Each row of a before or after table is a point. The points were changed in one or more steps. Then noise was added and the rows were shuffled. The steps act on columns, c1 being the first. What was done? A step turns or swaps two columns, mirrors them in a line or flattens them onto one, adds a multiple of one to another, or multiplies or shifts one. Angles are multiples of 10 degrees, from the lower column toward the higher: turns from -170 to 170, lines from 10 to 170 but not 90. Use the fewest steps. Two steps may share a column if one is a turn and the other turns, adds or multiplies; they go together, in the order done. Otherwise the lowest column goes first.

Before (9 x 3):
1.5 -2.6 1.1
-8.3 -0.1 -4.4
1.0 -4.5 6.1
-3.2 2.1 1.2
1.9 0.3 2.1
-5.6 0.3 1.1
-1.9 -1.3 1.2
4.0 -3.6 -3.1
-0.6 -6.4 -3.9
After (9 x 3):
3.4 -3.7 -3.5
-9.3 0.0 -4.5
0.3 0.0 2.0
-1.6 -6.1 -4.6
-3.8 2.4 1.4
0.4 -2.9 1.7
-2.6 -1.0 1.2
0.2 -4.5 5.8
-6.1 0.4 0.7
Steps: shift c1 by -1.0

Before:
0.6 -3.6 -0.4 4.1 1.7 3.2
1.2 -4.8 -2.3 5.4 4.9 3.0
1.3 3.0 -1.2 -0.7 0.9 1.2
-1.6 6.3 -3.2 -1.9 -1.8 -0.3
0.1 -2.4 -0.7 -1.5 -2.8 0.7
-4.8 -4.2 -4.7 -2.7 -1.4 2.4
0.7 7.8 -5.2 -2.0 4.2 3.3
-1.0 -2.5 -0.5 -0.6 -2.7 -0.3
-5.9 0.1 0.6 4.9 -0.7 -2.7
-5.2 -2.1 0.8 -1.4 -1.8 2.6
-1.8 -2.9 -0.2 1.1 4.0 3.2
0.5 -0.3 -5.0 -2.4 -1.6 -2.1
-5.0 -3.6 -1.1 1.0 5.7 -0.3
1.1 3.8 0.1 0.0 -0.4 3.3
After (14 x 6):
-1.8 -3.5 -0.3 9.8 1.5 3.2
1.4 2.8 -1.2 0.0 0.9 1.4
1.6 7.8 -5.2 -3.6 4.2 3.3
-0.5 -2.5 -0.5 -2.5 -2.9 -0.3
-3.9 -2.2 0.8 -9.6 -1.7 2.3
1.0 -2.3 -0.7 -3.3 -3.0 0.9
-7.7 0.0 0.5 3.3 -0.6 -2.6
1.0 3.6 0.1 1.3 -0.3 3.3
-2.0 -2.9 -0.3 0.1 4.1 3.1
1.7 -0.4 -5.1 -4.3 -1.7 -1.9
-1.7 -4.7 -2.3 13.3 5.0 3.1
-0.3 6.3 -3.1 -6.2 -1.8 -0.2
-2.6 -4.3 -4.7 -12.0 -1.3 2.5
-4.7 -3.7 -1.3 -4.0 5.8 -0.1
Steps: turn c1 and c4 by 30 degrees; multiply c4 by 2.5

Before:
-1.8 -2.0 1.1 -3.9 1.4 1.4 0.3 4.2
-2.1 -4.7 0.6 0.7 0.0 -0.1 5.2 3.5
-4.0 4.4 1.9 2.5 2.5 0.7 0.4 -2.6
2.1 -2.0 -5.6 0.6 -1.4 -4.5 2.1 -0.3
3.9 -3.4 -0.8 -0.2 -2.1 -5.9 0.5 0.0
0.3 0.6 -1.7 2.7 -0.4 -4.5 -3.2 1.9
-0.1 5.7 1.3 3.9 0.3 2.9 -1.9 -0.6
-2.0 1.1 1.0 4.0 4.4 3.4 -0.9 -2.0
-5.3 -4.3 2.4 -3.2 -2.1 3.9 -0.8 3.1
After:
-0.7 -1.9 -5.6 -2.7 -1.3 -0.7 2.5 -4.7
-6.3 -2.0 1.0 10.1 1.0 4.5 0.4 1.2
7.7 5.7 1.4 -8.9 0.5 -0.6 -2.1 3.0
-2.2 -4.5 2.5 10.9 -2.3 3.1 -0.7 3.8
5.1 0.6 -1.8 -6.4 -0.6 1.9 -3.3 -4.4
7.5 4.3 2.1 -2.9 2.5 -2.5 0.6 0.5
9.2 0.9 0.7 -7.6 4.4 -1.6 -1.1 3.6
3.1 -4.4 0.6 -0.3 0.0 3.5 5.1 -0.2
-3.2 -3.1 -1.0 -2.0 -2.1 0.4 0.6 -6.1
Steps: multiply c4 by 3; turn c1 and c4 by -140 degrees; swap c6 and c8

Before, 13 rows:
1.6 2.7 2.3 -3.1 -5.3 2.8 0.1 -1.9 1.2
-1.2 5.9 -4.7 3.2 -3.0 2.4 -0.6 -4.0 -3.0
-4.6 8.9 -1.4 4.0 1.3 0.9 2.2 0.3 1.6
-5.5 3.0 -1.7 -5.0 -0.3 1.3 1.8 0.2 -0.4
-3.0 6.0 -4.4 2.3 0.4 0.3 4.2 1.0 8.0
0.2 -1.9 -1.6 -0.3 0.5 -4.4 0.4 4.1 5.5
-5.1 3.3 -5.6 4.1 -3.4 4.1 -5.6 -2.3 2.8
-3.3 7.5 3.5 -6.0 -1.1 1.3 0.5 -3.9 -1.9
2.7 -1.5 -0.8 -4.3 1.3 4.2 0.0 -1.3 -0.4
1.3 0.0 -5.3 5.1 0.9 5.0 0.6 4.5 -2.9
-4.6 2.1 -1.6 1.7 -1.3 2.4 3.9 -4.0 3.5
2.7 -1.1 4.9 1.5 2.1 1.9 -5.7 0.1 -2.9
-2.4 4.0 3.0 3.2 -4.0 -1.1 1.2 -0.2 7.3
After:
-4.6 8.8 -1.3 4.0 -1.2 0.8 2.4 0.5 1.5
-4.5 2.0 -1.5 1.9 3.5 3.1 4.0 2.2 3.5
-5.2 3.4 -5.7 3.9 3.9 5.3 -5.7 -0.2 2.7
-5.4 3.1 -1.8 -4.9 0.2 1.9 1.8 -0.4 -0.6
2.7 -1.2 -0.7 -4.3 0.1 5.5 0.1 1.8 -0.4
2.8 -0.9 4.9 1.5 -1.4 2.5 -5.7 1.3 -2.9
1.3 0.0 -5.4 5.1 -3.7 6.6 0.6 -2.9 -2.9
-2.9 5.9 -4.5 2.4 -1.1 0.4 4.3 -0.6 7.8
-1.2 5.7 -4.7 3.4 4.9 3.0 -0.6 1.3 -3.4
-3.3 7.5 3.4 -5.9 3.1 1.9 0.7 2.2 -1.8
-2.7 3.9 2.9 3.3 3.2 -1.5 1.3 -2.5 7.2
1.5 2.9 2.6 -2.9 5.5 3.5 0.1 -2.0 1.1
0.1 -2.0 -1.8 -0.4 -3.0 -5.6 0.2 -2.4 5.4
Steps: turn c5 and c8 by 140 degrees; multiply c6 by 1.3

Before, 12 rows:
3.0 -3.3 -1.3 -2.1 -0.2 -3.0 1.5 2.6 -8.5 0.6 0.7
-1.1 -0.5 -5.1 -2.5 -2.0 -1.6 1.0 4.3 -0.7 -0.4 -2.9
2.3 -4.6 -3.3 1.8 -2.3 -2.0 -3.3 -0.1 0.9 0.9 -0.3
1.9 -1.2 1.1 2.7 -1.9 -2.1 -0.6 6.4 -0.2 -1.0 0.2
0.7 -1.7 0.1 1.5 3.4 0.6 -0.7 0.9 0.9 -3.6 -10.1
-2.4 -2.1 -1.8 3.7 1.4 -1.4 1.9 2.3 -1.7 3.4 -3.5
1.9 19.9 -0.5 1.7 -0.8 0.3 -1.2 -11.4 -0.6 1.2 0.8
1.8 2.4 -3.6 -1.3 10.7 -3.2 -1.2 1.3 -0.6 -1.0 1.4
3.4 -1.7 -5.1 3.9 0.8 0.7 3.0 2.4 -1.3 -2.3 -1.9
2.4 -4.3 -0.1 -1.8 0.7 -0.2 3.9 2.2 2.1 1.3 0.3
-2.9 -2.7 -0.6 2.7 -1.7 -2.2 1.7 -0.8 0.7 -4.9 -1.4
-5.3 -4.4 -1.0 0.7 0.2 10.3 -1.7 3.3 0.6 -0.4 -0.6
After:
-4.2 0.1 -0.2 -2.1 1.1 -1.4 1.2 -0.3 -0.2 -0.5 -3.0
11.5 -15.8 0.2 0.5 10.9 0.5 -1.2 0.3 -0.7 1.3 0.8
-5.7 2.5 0.2 3.0 0.5 -1.6 -0.7 3.1 -0.2 -0.5 -0.2
-1.0 0.7 -0.3 3.8 -4.2 1.1 -0.4 0.6 0.2 -3.5 -10.0
0.3 8.7 0.1 1.1 -0.6 -2.1 -3.6 2.0 0.9 0.9 -0.4
-1.9 -0.7 -0.6 -2.9 -3.1 0.1 4.0 3.2 2.3 1.0 0.4
-0.9 -6.3 0.2 -0.8 -8.4 -3.2 -1.1 2.2 -0.1 -1.1 1.7
0.4 2.0 -0.4 6.4 0.1 -2.2 1.3 -3.0 0.7 -4.7 -1.1
-2.4 -0.7 0.1 1.2 -2.4 -0.9 2.2 -2.1 -1.9 3.9 -3.7
-2.0 1.4 -0.4 -2.9 -1.4 -2.7 1.4 3.0 -9.0 0.6 1.4
-4.5 5.4 0.0 0.5 -2.4 9.8 -1.1 -4.9 0.3 -0.5 -1.1
-1.6 -2.1 0.3 5.0 -0.8 0.7 3.6 3.9 -1.3 -2.3 -2.1
Steps: turn c1 and c8 by 80 degrees; turn c2 and c5 by 150 degrees; add -1 times c7 to c2; multiply c3 by 0; add -0.7 times c10 to c4

Before:
-6.1 2.9 4.4 3.7 3.1 1.9 -2.0 -2.3 2.2 2.3 -7.0 -2.1
0.9 1.0 3.5 -5.1 1.2 -0.4 6.4 3.5 0.1 4.4 1.2 0.5
4.8 -1.6 -0.1 -4.5 3.3 -4.6 -2.0 8.2 4.3 4.5 4.3 -0.4
-0.2 4.4 2.0 8.7 -0.2 -3.9 2.7 1.7 -1.7 2.1 -3.1 -7.7
-1.7 -1.3 -3.4 -0.6 -2.4 -3.4 0.2 -3.9 -4.2 -1.3 -4.4 1.2
-6.2 0.1 -7.0 3.2 -4.5 2.9 -0.9 3.8 -2.0 2.5 -1.0 3.8
-1.1 -5.4 0.8 2.7 -2.9 -5.2 -4.3 7.4 -1.9 4.4 0.7 0.3
-3.9 -3.8 -0.1 0.4 -1.4 0.7 -0.3 0.5 3.1 1.7 3.4 -2.2
3.1 3.5 1.5 -8.2 3.8 2.7 2.3 -3.2 -3.4 5.1 0.0 -2.5
-2.0 -5.9 -3.5 4.7 3.4 2.3 -1.9 0.6 0.0 1.8 -2.1 2.6
1.0 -2.6 -1.8 0.4 -7.0 -0.9 -0.4 4.0 -0.3 1.8 -3.6 -2.1
0.5 -1.8 -2.4 0.1 -4.9 -3.3 3.3 -3.4 4.6 8.7 1.8 -3.8
3.2 -4.5 1.1 5.0 -3.5 -3.0 -6.3 -4.5 -0.2 -0.9 -1.1 3.7
After, 13 rows:
0.9 -2.7 -1.9 0.3 -7.1 -1.0 0.5 3.9 -0.3 5.7 -3.9 -0.6
-1.8 -5.9 -3.3 4.8 3.1 2.4 1.1 0.5 -1.8 5.8 -1.7 -0.3
4.6 -1.6 -0.1 -4.5 3.5 -4.7 -2.8 8.4 -3.9 8.6 4.1 0.8
3.3 -4.4 1.0 4.8 -3.7 -3.1 3.4 -4.7 -5.2 3.1 -0.4 -0.1
-1.7 -1.4 -3.5 -0.7 -2.6 -3.4 3.5 -4.1 2.3 2.8 -4.1 -0.6
-4.1 -3.8 0.3 0.3 -1.2 1.0 -2.7 0.5 -1.7 5.6 2.9 0.5
0.5 -1.9 -2.3 0.3 -5.0 -3.4 -5.4 -3.4 0.4 12.6 1.2 0.3
-0.5 4.3 2.0 8.6 -0.1 -3.9 0.1 1.8 3.3 6.0 -4.3 -0.7
0.9 1.1 3.4 -4.9 1.2 -0.4 -3.3 3.6 5.7 8.7 1.2 0.2
-0.9 -5.3 0.9 2.7 -3.1 -5.1 3.9 7.5 -3.0 8.4 0.8 0.3
-6.2 0.3 -7.1 3.2 -4.6 3.1 2.2 3.7 0.0 6.5 -0.4 0.2
3.1 3.5 1.5 -8.0 3.5 2.7 1.9 -3.2 3.7 8.9 -0.3 -0.2
-6.1 2.8 4.4 3.7 3.3 1.9 -1.0 -2.3 -2.9 6.4 -7.3 -1.4
Steps: turn c7 and c9 by 120 degrees; shift c10 by 4.0; flatten c11 and c12 onto the line at 10 degrees

Before, 11 rows:
1.6 -3.4 -2.8 2.7 -2.9 1.4 0.0 2.3 0.4 -0.2 6.2 -1.2 1.3 5.7 0.9 3.7 -1.3 -1.5
-2.8 2.9 -3.3 -4.6 -2.0 -0.5 3.7 1.5 -0.5 1.8 -3.1 -2.4 -0.6 4.3 -5.0 -3.0 0.2 -2.8
4.7 -1.9 0.3 -4.1 5.5 5.4 4.0 0.8 -3.9 -5.4 3.5 -6.4 1.5 -1.2 2.7 0.6 5.2 -2.3
8.5 -8.0 -3.9 -4.3 -3.0 -5.0 2.7 -0.1 -1.9 -4.1 7.5 1.0 -1.2 -3.1 2.4 -2.2 1.9 -2.7
-2.9 2.9 1.9 -3.0 -0.2 2.1 -1.5 0.2 -5.8 5.5 4.6 2.3 4.6 1.0 -1.3 -1.3 4.2 -1.3
-1.3 -1.7 0.7 -0.8 5.5 -0.3 1.0 -0.7 -9.3 -1.4 -1.2 4.2 -3.8 2.3 3.3 -1.8 -2.8 1.2
-3.2 -2.4 -2.7 1.8 -3.7 1.6 3.0 -3.3 -2.7 -7.0 -3.5 5.6 -0.9 -2.5 6.0 0.0 -4.4 -1.7
3.8 -1.3 0.0 -3.7 0.8 4.2 5.7 -4.1 1.6 0.0 -5.3 5.5 3.4 -1.9 -2.4 -0.9 6.6 1.4
-2.4 -1.2 2.2 0.5 6.1 2.0 -1.8 0.2 -0.9 -6.4 3.5 0.5 -1.4 -7.8 2.8 -3.9 5.9 -3.4
-1.6 1.4 -0.7 -0.2 5.4 2.4 -3.3 2.3 2.2 -2.4 3.2 4.1 1.7 -0.9 -2.1 8.6 0.3 3.0
-2.9 -3.7 -4.2 -3.2 0.7 0.9 0.1 6.3 1.5 -6.3 -2.3 -4.1 3.0 -2.9 1.5 -7.0 -1.6 -5.6
After, 11 rows:
-1.8 2.9 3.2 -2.8 -0.2 2.3 0.6 1.0 -5.7 -0.7 4.6 2.4 7.2 1.0 -1.2 -1.2 3.8 0.7
-2.0 2.8 1.0 -4.7 -2.3 -0.5 -0.6 -3.7 -0.5 2.2 -3.2 -2.3 2.1 4.2 -4.8 1.9 0.3 -4.4
-0.2 -1.8 -1.0 -0.7 5.4 -0.5 -0.5 -0.4 -9.2 2.3 -1.1 4.3 -2.6 2.5 3.3 2.9 -2.9 1.6
-2.0 -3.5 0.4 -3.1 0.7 0.6 1.9 -4.1 1.4 9.0 -2.4 -4.0 -1.6 -2.9 1.5 -4.7 -1.6 -6.8
5.7 -1.9 1.2 -3.9 5.4 5.5 -0.7 -3.7 -3.8 1.1 3.4 -6.4 -4.0 -1.2 2.6 -4.2 5.1 -1.4
-0.6 1.3 -2.2 -0.1 5.4 2.3 1.4 0.9 2.1 -7.5 3.3 4.2 -3.6 -0.7 -2.2 -3.9 0.3 1.4
4.9 -1.3 -1.4 -3.5 0.8 4.1 -2.7 -1.7 1.7 0.7 -5.2 5.7 1.9 -1.8 -2.4 -2.8 6.4 0.8
-2.0 -2.6 -1.2 1.9 -3.7 1.8 -1.8 -0.2 -2.5 2.3 -3.5 5.7 -6.3 -2.2 5.9 -2.3 -4.2 -3.3
-1.2 -1.5 3.8 0.6 6.2 1.9 0.5 1.3 -1.1 6.0 3.5 0.6 -4.7 -8.1 2.7 -1.4 5.8 -0.4
9.4 -8.0 -2.9 -4.5 -2.9 -5.2 -0.9 -2.2 -1.9 3.5 7.6 1.1 -3.4 -3.0 2.5 -0.5 1.7 -4.9
2.4 -3.4 -1.8 2.7 -3.1 1.3 0.7 -1.2 0.5 -3.5 6.3 -0.8 -0.6 5.8 0.8 -2.0 -1.4 -3.1
Steps: shift c1 by 1.0; turn c3 and c18 by 50 degrees; add 0.3 times c2 to c3; turn c7 and c8 by -130 degrees; multiply c7 by 0.4; turn c10 and c16 by 110 degrees; turn c13 and c16 by -60 degrees

Before, 14 rows:
-0.7 -2.5 -3.8 -5.6 1.9 1.2 -2.6 -2.3 3.5 -0.9 6.4 -1.0 4.2 0.1 -3.8 1.2 -0.2 -2.2 -3.8 3.9
1.0 -2.5 -2.9 -3.8 -1.0 4.3 -5.5 2.8 -3.9 3.1 1.0 0.7 -4.5 1.9 1.9 3.3 4.0 -1.5 -0.4 3.7
-0.6 0.0 3.7 1.4 0.4 -3.1 -4.2 2.7 0.6 0.9 2.7 3.9 1.7 2.6 2.1 4.3 -3.6 -3.0 -0.8 2.9
-3.3 3.5 -2.4 -2.6 1.8 -2.7 -1.1 4.4 1.7 -2.9 -1.3 3.8 1.5 -0.9 1.2 -0.9 1.1 -0.1 -3.5 -3.7
-1.5 -2.7 3.9 -4.2 -3.4 3.0 2.3 1.3 2.3 2.8 3.7 -4.8 -4.2 0.2 3.1 1.0 0.0 -2.3 -3.8 -4.1
2.5 -3.4 3.8 0.3 -0.8 -1.6 2.7 -4.5 -0.1 0.5 0.5 -3.7 -2.9 -4.7 0.9 -2.2 -2.6 4.7 0.9 -3.2
-2.8 1.9 2.5 -3.9 0.8 -1.9 2.5 1.9 -1.9 -5.1 4.9 2.7 -2.9 2.1 -2.6 2.2 -2.4 0.3 -0.8 -0.9
-3.9 2.2 1.5 -4.4 2.5 -1.3 -5.9 -2.4 -4.0 3.5 1.9 -0.4 4.0 0.5 -1.9 -3.4 -3.7 2.8 1.2 0.6
-2.6 1.8 -2.5 -5.1 -3.2 3.1 -2.6 -0.5 0.9 -0.6 3.4 1.3 -1.2 2.0 -3.8 -1.3 2.8 4.8 -2.5 -0.5
-1.8 1.6 0.8 0.3 1.8 0.3 0.5 3.7 4.7 -0.3 1.2 -1.9 3.4 -6.0 -1.4 2.3 1.7 2.6 -3.2 -4.9
5.1 1.1 -3.9 -2.6 3.2 1.3 -2.3 3.2 -1.5 -5.4 -0.4 3.0 1.7 0.1 -4.2 -0.5 -4.7 -1.0 3.4 -1.2
1.1 3.2 -2.7 -0.3 1.8 4.3 0.2 -1.4 3.4 2.8 3.4 -1.6 -4.9 1.8 3.3 -0.7 -5.4 2.2 5.3 1.9
4.2 0.9 -3.5 -1.2 0.9 -3.6 -3.9 -4.3 -2.1 -2.0 6.9 3.4 -1.6 0.1 -1.1 -0.7 1.4 2.5 -1.6 -2.4
1.1 1.0 3.0 -0.4 -1.0 3.0 -4.5 4.8 -4.3 -3.3 1.4 -2.9 2.3 -1.4 -0.4 1.1 0.8 5.1 -4.1 4.2
After, 14 rows:
1.0 -0.1 -2.8 -0.1 1.8 2.2 2.2 -1.3 3.7 2.8 3.5 1.5 -14.8 -2.7 -3.2 0.1 -5.4 2.2 5.2 1.8
-4.0 0.2 1.3 -4.5 2.7 -1.1 3.7 -2.3 -4.0 3.5 2.1 -0.6 11.9 -0.9 1.8 -7.0 -3.5 2.7 1.3 0.5
2.5 6.1 3.6 0.3 -1.0 -2.9 8.8 -4.4 0.0 0.7 0.5 -1.5 -8.6 -0.1 -0.9 1.9 -2.6 4.7 1.0 -3.0
-0.8 7.6 -3.8 -5.6 2.0 0.2 -6.1 -2.4 3.7 -0.9 6.5 0.4 12.7 -9.3 4.0 -2.2 -0.2 -2.2 -3.7 3.9
-1.8 4.6 0.8 0.3 1.7 -0.8 -5.9 3.9 4.6 -0.2 1.0 -0.3 10.3 3.7 1.4 1.3 1.8 2.6 -3.2 -4.9
-0.5 0.7 3.6 1.3 0.6 -0.6 -16.5 2.6 0.6 0.9 2.6 -0.4 5.1 -4.5 -2.1 -2.6 -3.5 -3.1 -0.7 3.0
-1.4 5.0 3.9 -4.3 -3.5 0.1 -0.3 1.5 2.4 2.7 3.7 0.1 -12.5 -6.4 -3.1 2.7 0.1 -2.4 -3.9 -4.4
-3.4 -2.7 -2.3 -2.4 1.7 -0.2 1.4 4.4 1.6 -2.9 -1.0 -0.3 4.7 4.7 -1.1 -1.1 1.1 -0.1 -3.3 -3.7
-2.7 0.6 -2.6 -5.1 -3.2 3.0 1.0 -0.7 1.0 -0.7 3.4 1.7 -3.8 -3.7 3.9 -2.8 2.9 5.0 -2.4 -0.5
4.3 5.8 -3.7 -1.3 0.8 -1.3 -1.9 -4.4 -2.2 -2.1 7.0 -0.6 -4.9 -7.2 1.2 -3.9 1.4 2.5 -1.6 -2.2
1.1 1.7 2.9 -0.3 -0.9 1.2 -7.7 4.8 -4.3 -3.3 1.4 0.5 6.8 0.3 0.3 -3.8 0.8 5.3 -4.2 4.1
1.1 1.2 -2.9 -3.7 -1.1 3.6 -14.9 2.9 -4.0 3.2 0.8 1.9 -13.5 -4.2 -1.9 -4.1 4.1 -1.5 -0.4 3.6
5.1 -1.2 -3.9 -2.5 3.3 2.2 -0.9 3.1 -1.6 -5.3 -0.4 1.3 5.2 1.3 4.0 -2.4 -4.5 -0.8 3.5 -1.2
-3.0 1.9 2.4 -3.9 1.0 -0.4 -3.7 1.9 -1.9 -5.3 4.9 -0.3 -8.8 -5.7 2.7 3.2 -2.4 0.3 -0.7 -0.8
Steps: add -1.5 times c11 to c2; turn c2 and c14 by 130 degrees; flatten c6 and c12 onto the line at 30 degrees; turn c7 and c16 by 70 degrees; multiply c7 by 3; multiply c13 by 3; multiply c15 by -1

Before:
3.0 1.4 0.6 3.6 3.3 -1.6 2.3 -3.3 6.1 -4.0 1.3 0.9 -1.4 2.9 -4.2 -4.2 1.6 -3.8 4.4 2.7 -1.3 -0.1 -1.7 1.4
2.5 0.9 2.4 3.4 4.9 -1.5 0.5 -2.5 5.6 -0.9 2.2 1.0 -6.1 1.3 -0.4 2.3 0.9 -1.8 5.9 -0.1 -1.4 1.0 3.2 -2.7
0.3 -2.0 1.8 3.7 -2.1 -0.4 -2.0 -5.0 2.5 0.1 -0.3 0.9 3.7 -3.3 -1.7 -4.7 -0.6 -1.6 -17.9 1.8 1.7 0.2 -1.6 0.9
3.9 -3.2 -3.1 0.9 4.4 0.4 2.1 1.0 -2.8 -4.5 2.1 -8.5 1.8 0.0 -2.0 1.8 1.9 2.1 -1.1 2.2 -1.3 0.0 -1.6 0.1
-0.4 -4.2 2.2 2.4 4.6 0.4 -2.8 1.7 -2.6 0.7 -1.0 3.2 1.2 -1.0 0.5 -2.7 0.7 -3.0 -0.8 0.3 3.2 -0.6 -1.1 0.1
0.3 2.3 0.6 2.7 0.7 6.8 -3.0 1.9 -4.7 0.0 -2.3 0.8 0.9 -0.5 -2.0 0.8 -0.2 -2.0 6.0 1.3 2.5 -1.7 -1.4 -2.6
2.2 2.2 0.4 -0.7 3.8 1.6 -0.3 1.8 4.1 -0.4 1.6 2.8 3.8 -3.2 0.0 -7.4 1.0 -0.2 3.2 0.9 -0.7 -0.5 1.4 -3.0
-3.0 1.7 0.8 2.2 4.6 3.0 -2.4 1.4 2.8 1.5 2.3 2.7 2.0 -2.7 0.4 0.1 0.6 -2.4 2.4 0.6 11.2 2.2 3.5 -0.6
3.8 0.8 -11.6 -1.7 -2.3 -2.1 -1.4 -0.7 1.8 -1.3 -0.2 3.6 2.0 11.9 0.5 2.1 -14.0 0.7 4.0 -2.2 4.3 -1.4 -0.3 -2.5
After, 9 rows:
0.3 -1.8 2.0 3.9 -2.4 0.4 -1.9 -5.7 2.2 -0.1 -0.2 0.5 3.3 3.2 -5.0 -7.8 -1.3 -1.6 -17.2 1.7 1.3 0.3 -0.7 1.4
3.5 -3.4 -3.0 0.5 4.9 -8.2 2.2 0.8 -2.6 -4.8 0.8 -2.3 1.9 -1.2 -6.1 0.9 -1.6 2.4 -1.7 2.3 -0.9 -0.3 2.1 -0.5
-3.4 1.8 1.2 2.4 4.9 3.1 -2.8 1.6 2.6 1.9 0.9 -2.5 2.6 -1.6 1.3 -4.6 3.3 -3.0 2.2 0.9 8.2 2.6 0.9 4.2
3.6 1.2 -11.7 -1.9 -2.4 3.2 -1.5 -0.5 1.3 -1.2 -0.1 3.0 2.0 2.3 1.5 18.9 -0.4 0.9 3.5 -2.0 1.7 -1.3 -14.2 1.1
-0.2 -4.1 2.1 2.2 4.9 2.8 -3.2 1.5 -2.8 0.7 -0.2 0.2 1.2 2.5 1.6 -2.7 -1.4 -3.0 -0.9 0.4 1.7 -0.6 1.2 1.5
0.6 2.4 0.6 2.8 0.7 2.0 -2.9 1.5 -5.2 0.0 -0.7 -6.9 1.0 -0.9 -6.0 -0.2 -1.9 -2.0 5.6 1.4 0.8 -1.5 -0.5 1.1
2.5 1.0 1.9 3.4 4.9 1.0 0.5 -2.8 5.7 -0.2 0.5 2.0 -5.8 -1.8 -1.3 3.6 3.4 -2.2 6.0 0.4 -2.4 0.4 0.9 -0.7
3.3 1.5 0.8 3.5 3.1 0.8 2.8 -3.6 6.0 -4.1 0.6 1.6 -1.6 4.9 -12.6 2.0 -1.6 -3.7 4.5 2.3 -0.8 0.1 1.4 0.1
1.8 2.2 0.5 -0.6 3.7 3.2 -0.3 1.5 4.4 -0.7 0.8 -1.2 4.1 5.6 -0.3 -9.1 1.8 -0.3 3.4 1.0 -1.6 -0.7 1.1 -1.3
Steps: turn c6 and c12 by -80 degrees; multiply c11 by 0.4; turn c14 and c16 by 70 degrees; multiply c16 by 1.6; multiply c15 by 3; swap c17 and c23; flatten c21 and c24 onto the line at 30 degrees
